Each wall is flat, endless, passes through zero and stands at right angles to its row. A trip goes straight from one point to another. Which walls does it cross, in order?

Walls:
(1): [-4, 38]
(2): [19, 11]
(3): [37, 5]
(4): [23, -10]
(5): [-11, -29]
(6): [6, -56]
Trips:
[60, -6] to [-50, -14] -> 5, 2, 3, 4
[25, 12] to [20, 26] -> none
[-7, -48] to [-4, -3] -> 4
[-31, 32] to [-14, 13] -> none
[-13, 52] to [-9, 40] -> none

Walls:
(1): [43, -8, -14, -9, 5, -19, 11, 5, 13]
(2): [15, -21, 11, -19, 29, 0, -41, 17, 9]
(3): [8, 5, 2, -12, -6, -2, -11, -10, 1]
Trips:
[-15, -1, 17, 30, -3, -6, 11, -5, 7] to [-5, 26, -10, 3, 6, 2, 34, 21, 9] -> 1
[-21, 4, -15, 40, 17, 0, 24, 25, -18] to [-21, -6, 25, -6, 19, 9, -9, 11, -7] -> 2
[-12, -5, 8, 6, -4, -23, -28, 13, 1] to [-13, -27, -33, 10, -28, 11, 25, 22, 13] -> 3, 2, 1
[6, 33, -7, 4, -3, -31, 23, 35, -43] to [2, 3, 35, 12, 3, 5, -2, -33, -4] -> 1, 3
[-3, -30, -1, -6, 25, 24, 9, -3, -12] to [4, -13, 6, 13, -35, -22, 9, 18, -10] -> 1, 2
[-8, -27, -8, 36, 30, -30, 5, 4, 17] to [40, 2, -27, -18, -11, -12, 2, 60, -11] -> none
[-41, 18, 11, -2, 16, 21, -7, 12, -7] to [-6, 2, -1, -1, 58, 19, -31, 46, -3] -> none
[-1, -11, -28, 11, -30, 23, -6, 2, 14] to [19, 15, -24, -19, -1, -16, -9, -23, -16] -> 3, 1
[-3, 35, 16, 14, 13, -10, -28, -2, -7] to [-38, 6, 3, 2, -26, -18, 15, -19, -15] -> 2, 3
[6, 40, 1, -11, -19, 2, 39, 28, 6] to [-33, -41, 1, 3, 7, -27, 29, 27, -2] -> 1
[9, 1, 29, -5, -32, 0, 13, 24, 34] to [32, 4, 9, 2, -9, -17, 11, -20, -37] -> none

Walls:
(1): [16, -30, 2, -28, 18, 40, -18, -3, -22, 21, -12, 21, -14, 18, 6, 16, 18, 1, 13, 7]
(2): [10, 28, 8, 16, -2, 23, 6, 20, -12, 27, 4, -15, -8, -15, 0, -9, 0, 3, 32, 6]
(3): [-31, 15, -12, 28, 23, -26, 1, 14, 5, 3, 10, 27, 29, 17, 8, 11, 18, 0, -24, 24]
(4): [7, -7, -9, 17, -27, -18, 17, -3, 17, -17, -6, 19, -49, 21, 24, 10, -20, 4, 1, -16]
(5): [10, -16, 5, 50, -9, -8, -7, -2, 8, -8, 9, -8, 4, -5, -28, 5, 18, 14, -15, -23]
(6): [-8, 6, -8, 3, 26, 6, 1, -26, -26, -9, -60, -13, -10, 4, 1, 2, -3, 18, 43, -11]
Trips:
[17, 22, 17, 21, -40, -21, -44, 16, -20, 8, -8, 10, -10, -2, -6, -21, 6, 30, 6, 13] to [-6, -23, -15, 11, -4, 0, 17, -8, 10, 31, -23, -22, -21, -9, 1, 3, -1, 3, -3, -6] -> 6, 1
[27, -2, 6, -18, 39, -22, 5, -4, -15, 19, -7, 20, 2, 38, 0, -16, 10, -8, -15, -49] to [27, 21, 13, 2, 3, -4, 11, 49, -35, 23, -4, 8, -23, 15, 11, 25, -6, 33, -4, -2] -> 2
[-25, -14, -9, 16, -6, 6, 1, -32, 12, 7, 37, -3, -21, -23, 20, 4, -6, 27, -7, -23] to [16, 16, 22, -17, -24, -8, -9, -11, 11, -23, -20, -7, -4, 7, -6, 2, -42, 14, -20, -33] -> 6
[-23, 2, 28, 7, -2, 25, 16, -2, -3, 1, -1, -1, 6, 37, -28, -26, -6, -1, -1, 1] to [-22, -18, 9, 0, -35, -13, 41, -3, 8, 29, -7, -8, 29, -29, 9, -13, -13, -17, -18, 6] -> 1, 6, 5, 2

Walls:
(1): [-24, 12, 18, -26, 23, 28, 14, -15, -8, 20, -5, -1, 1, 15, -19, 1, -27, 34, -14, -26, -21, 7, 41, 20, 11, -17, 23, 21, -2, 6, 36, 12, 14, -4, 0, 8, -2, 29, -11, 3, -2, -6, 2, 2, 2, -3, -2, -6]
(2): [11, 17, -11, -19, 13, -27, -18, -18, -27, -19, -15, 3, -3, 16, -6, -3, 33, 22, -16, 1, 10, 20, 44, 14, 18, -21, -26, 1, 29, -3, -1, -26, 10, -36, 14, 17, 33, 20, -12, -14, 26, -10, -33, -5, -7, -5, -9, -7]
(3): [-11, 13, -14, -8, 27, 5, 3, 7, -6, 18, 23, 7, -4, 20, 30, -2, 19, -14, -17, 12, 8, -1, 4, -20, 9, 30, 13, -5, -26, 3, -9, -6, -40, -28, -1, -12, 25, 29, -5, 18, -6, 38, 5, -10, -12, -3, 18, 22]
(4): [19, 8, 15, -6, -2, 19, 31, -15, -27, -9, -16, 35, -6, 14, 32, -1, -33, 0, -17, 9, -23, -34, 4, 2, 19, -6, 2, 10, -5, -8, -1, -15, 7, -30, -15, -10, -5, -16, 15, -2, 35, 15, 0, 24, 18, -25, 14, -5]
Trips:
[-35, -30, 27, -16, -10, -25, -9, 22, -4, -14, 18, 28, 26, 17, 38, 16, -20, 13, 17, 1, -10, 18, 5, 5, -5, 34, 0, -27, 28, 5, -13, 2, -1, -6, 19, -10, -26, -21, 8, 30, -30, -7, 19, -17, 9, -24, -11, 2] to [6, 9, -11, -2, -14, -9, 17, 18, -29, -8, -3, -13, -36, -16, -8, -22, -24, -14, 0, 2, -22, -23, -22, -1, 0, -17, 12, 32, -24, 20, -1, -10, 5, 20, -17, 20, 7, -1, -11, -14, 15, -9, -13, -18, -7, -18, -19, -23] -> 3, 4, 1
[-12, -10, -22, -3, -15, -2, -10, -22, -21, -7, -6, 32, -1, 11, 42, 46, -17, -23, -37, -11, 26, 0, 15, 31, 8, -19, 26, -15, -3, 5, 16, 24, -5, -9, 16, -34, 21, -12, 10, 20, -5, 20, -13, 18, -6, 3, 1, -19] to [-2, -14, 1, 22, -7, -33, 7, 26, -16, -26, 8, 6, -4, 10, -23, -11, -12, -5, 4, -5, -41, -4, 2, 39, -4, 5, 5, -3, -7, -3, -53, -24, -14, -19, -6, -8, -16, 31, -5, 9, 33, -8, 1, 10, -23, -31, -3, 13] -> 1
[-11, 9, -21, 10, 1, -5, -11, -19, -9, 5, -17, 8, 16, 10, -2, -20, -7, 3, 17, -1, 16, -10, -9, -14, 15, -41, 2, -35, 18, -17, -15, 0, -16, -11, 15, 3, -10, 35, 6, -2, -1, 30, 25, -15, 13, -14, -3, 6] to [13, -1, 34, -39, -1, 18, -13, -3, -9, 20, -20, -27, 19, -3, 14, -7, 18, 14, -1, -9, -10, 7, -34, -6, 20, 25, -18, -7, -15, 17, -6, 14, 14, 4, 22, -7, 13, -8, -10, -4, -18, -7, 24, 12, -17, -3, 14, 4] -> 4, 2, 1
[-34, 1, 11, -20, 0, 17, 11, -8, -8, -42, 6, -8, 1, -31, -8, -17, -23, -30, 2, -13, -10, 9, -14, 0, -19, -22, 0, 10, 2, -21, 3, -6, 18, 21, 11, -10, 28, -1, -6, -14, -1, -35, -4, -26, -9, 13, 9, -21] to [-10, 6, -2, -18, 2, -33, 6, 10, 33, -9, 20, 15, -8, 36, 1, -12, 32, 18, -22, -5, 10, -7, -2, -17, -18, 7, 7, -21, 3, -2, 1, 11, -7, 20, -4, 7, 2, 21, -19, -12, 15, -4, -9, -5, 20, 22, -36, 24] -> 2, 1, 3
[15, 2, 31, -14, -16, 7, -5, -20, -18, 25, 7, 5, 22, -4, 34, 34, 3, 34, 2, -3, -18, 17, -10, 3, 32, 15, 2, -40, 31, -7, 21, -4, -14, -17, -10, 1, -27, 1, -6, 7, 26, -26, 4, 5, 0, -2, -14, 8] to [-4, 23, -19, -8, 42, 19, 11, -23, -39, -8, 10, -15, 22, 10, 25, 6, 42, -12, 15, 6, 2, 41, 11, -7, -11, 6, 26, 32, -24, 2, 31, -52, 31, 14, -8, 8, 0, -13, -28, 3, 1, 35, -15, -15, 8, -24, -14, 7] -> 3
[15, -3, 6, -7, -18, -18, -6, -29, 21, 27, 20, 35, -24, 13, 7, 16, -7, -22, 20, -6, -7, 21, 42, -39, -25, -10, 20, -6, -18, -26, 25, 13, 6, -26, -60, -32, 12, 35, -27, -18, -8, 8, 2, 20, 12, -13, -20, -16] to [15, 25, -5, -15, -3, -21, 5, 38, 11, 4, 16, -6, 8, 13, 4, -12, 13, -24, -9, 9, 0, 0, -3, 32, -2, 25, 22, 30, -14, 3, -2, -43, -5, -24, -6, -44, -25, 6, -2, -4, 10, 10, 0, -9, 1, -6, -4, -4] -> 2, 1
